Each row is a point. The points of each table are mixes of a few directions, plus a little noise. How many directions does each table use, and how many do they share? Where both have some left over, give the other angles between the two spaces (their principal angles), to ten degrees, smallest first.

First (6 x 2)
[[ 5.2 -1.7]
 [-9.0  2.7]
 [ 2.9 -1.2]
 [-0.3  0.2]
 [ 1.3 -0.6]
 [-0.3  0.0]]
Second (5 x 2)
[[ 8.2  1.8]
 [-5.3 -1.2]
 [-0.6 -0.1]
 [-2.4 -0.5]
 [ 0.0  0.0]]
Directions: first 1, second 1, shared 0; angles 30

First (5 x 3)
[[-2.1  2.3 -0.5]
 [ 4.8 -7.7  0.9]
 [-0.4 -0.9 -0.3]
 [-5.4  1.7 -1.8]
 [ 3.1  4.5  1.6]]
Second (4 x 3)
[[ 2.1 -3.0  4.3]
 [-3.4  4.8 -6.8]
 [-0.3  0.4 -0.6]
 [ 1.5 -2.1  3.0]]
Directions: first 2, second 1, shared 0; angles 40

First (7 x 6)
[[ -0.4  -0.2  -0.1   0.2   1.5  -0.5]
 [  0.5   0.2   0.1  -0.2  -1.8   0.6]
 [ -1.4  -0.6  -0.3   0.6   5.0  -1.7]
 [  3.6   1.6   0.7  -1.6 -13.2   4.6]
 [  1.5   0.7   0.3  -0.7  -5.6   1.9]
 [ -0.8  -0.4  -0.2   0.4   3.0  -1.1]
 [ -3.0  -1.4  -0.6   1.4  11.0  -3.9]]
Second (9 x 6)
[[ 1.5  0.5 -7.4 -2.6 -2.3 -0.2]
 [ 4.3 -0.4 -2.9  0.2 -0.1 -1.0]
 [-5.8 -1.5  1.6 -2.6 -0.6  3.3]
 [10.2 -2.6  4.2  5.4  3.9 -2.4]
 [-6.1  1.1 -1.2 -2.6 -1.8  1.7]
 [ 3.7  0.1  5.1  4.4  2.7 -2.2]
 [-4.2  3.6 -0.8 -0.1 -1.1 -1.2]
 [-6.3 -0.2 -1.5 -3.8 -2.0  2.9]
 [ 2.4 -0.7  2.5  1.8  1.5 -0.6]]
Directions: first 1, second 3, shared 0; angles 70

First (8 x 8)
[[ 1.9  0.3 -4.2 -0.8 -3.8  6.2 -1.8  0.7]
 [-3.4 -1.4  7.0 -0.5  2.0  4.7  1.2  8.2]
 [ 2.2  1.3 -4.1  1.1  0.6 -9.7  0.3 -9.4]
 [-0.8 -0.3  1.5 -0.2  0.1  2.1  0.0  2.4]
 [ 0.0 -0.4 -0.6 -0.9 -2.4  7.7 -1.1  4.3]
 [ 2.0  1.1 -4.2  0.3 -1.1 -3.4 -0.5 -5.1]
 [-2.1 -0.5  4.5  0.7  3.4 -4.3  1.7  0.7]
 [-0.2  0.1  0.8  0.7  1.2 -3.3  0.7 -1.7]]
Second (10 x 8)
[[ -1.1   1.1   2.1  -3.2   0.4  -0.5   4.2  -1.5]
 [  1.6  -0.2  -7.4   1.1   2.3   0.1 -12.1  -1.3]
 [  1.6   1.0   4.4  -5.8   3.1  -0.2  -2.0   5.6]
 [ -3.3  -1.7  -4.2   3.4   4.2  -6.1  -0.3  -0.3]
 [ -3.7  -0.4  -2.1   5.6  -4.1  -1.3   8.4  -7.9]
 [ -1.1  -1.8  -0.4   3.0   0.8  -2.1   1.6   2.3]
 [  3.1   2.8   5.2  -6.3  -2.3   4.9   0.4   0.9]
 [  1.2  -0.9   1.1   1.7  -1.4   1.1   0.4   2.2]
 [  0.6   0.1  -1.7   0.2  -0.2   0.7  -3.3  -0.8]
 [  1.2   0.2   3.2   0.2  -3.4   2.9   3.4   0.5]]
Directions: first 2, second 4, shared 0; angles 30, 40

First (9 x 9)
[[-0.2  1.6 -2.4  0.6 -0.2  1.2 -3.9 -1.4 -4.4]
 [ 2.1  0.2  5.0 -1.9  0.3  1.4  4.2  3.1  4.8]
 [ 2.1  0.8  0.7  0.6  1.8 -1.8  0.0  4.0  1.3]
 [-2.1  1.8  4.2  1.4  0.8 -4.1  1.3  1.4  6.3]
 [-1.3 -5.2  2.9  0.8  4.1 -2.3  1.1  2.2  5.7]
 [-2.7 -5.8  5.2 -0.6  3.2 -0.3  1.7  0.2  7.0]
 [-0.7  2.4 -4.0 -0.1 -4.0  0.9  0.2 -4.5 -4.8]
 [ 0.5  2.5 -2.8 -0.6 -1.8  4.2 -4.8 -3.1 -7.2]
 [ 2.6  1.9 -8.6  0.0 -3.8  1.1  0.3 -2.3 -8.8]]
Second (7 x 9)
[[-0.1 -0.6  0.8  1.5 -2.1  5.8 -1.8 -1.1 -6.4]
 [ 0.4 -0.5 -0.5 -1.5 -0.5  4.0 -2.0 -1.9 -3.7]
 [-1.6  0.3  2.2  4.3  0.9 -8.8  4.7  4.5  7.7]
 [-0.4 -0.2  0.6  1.3 -0.2 -1.1  0.8  0.7  0.8]
 [ 0.0 -0.2  0.2  0.2 -1.5  5.9 -2.1 -1.5 -6.1]
 [ 0.5 -0.1 -1.0 -1.6 -0.6  3.0 -1.5 -1.5 -3.0]
 [ 1.0  0.8 -2.2 -4.5  3.8 -8.9  2.2  0.4 10.3]]
Directions: first 5, second 2, shared 1; angles 80
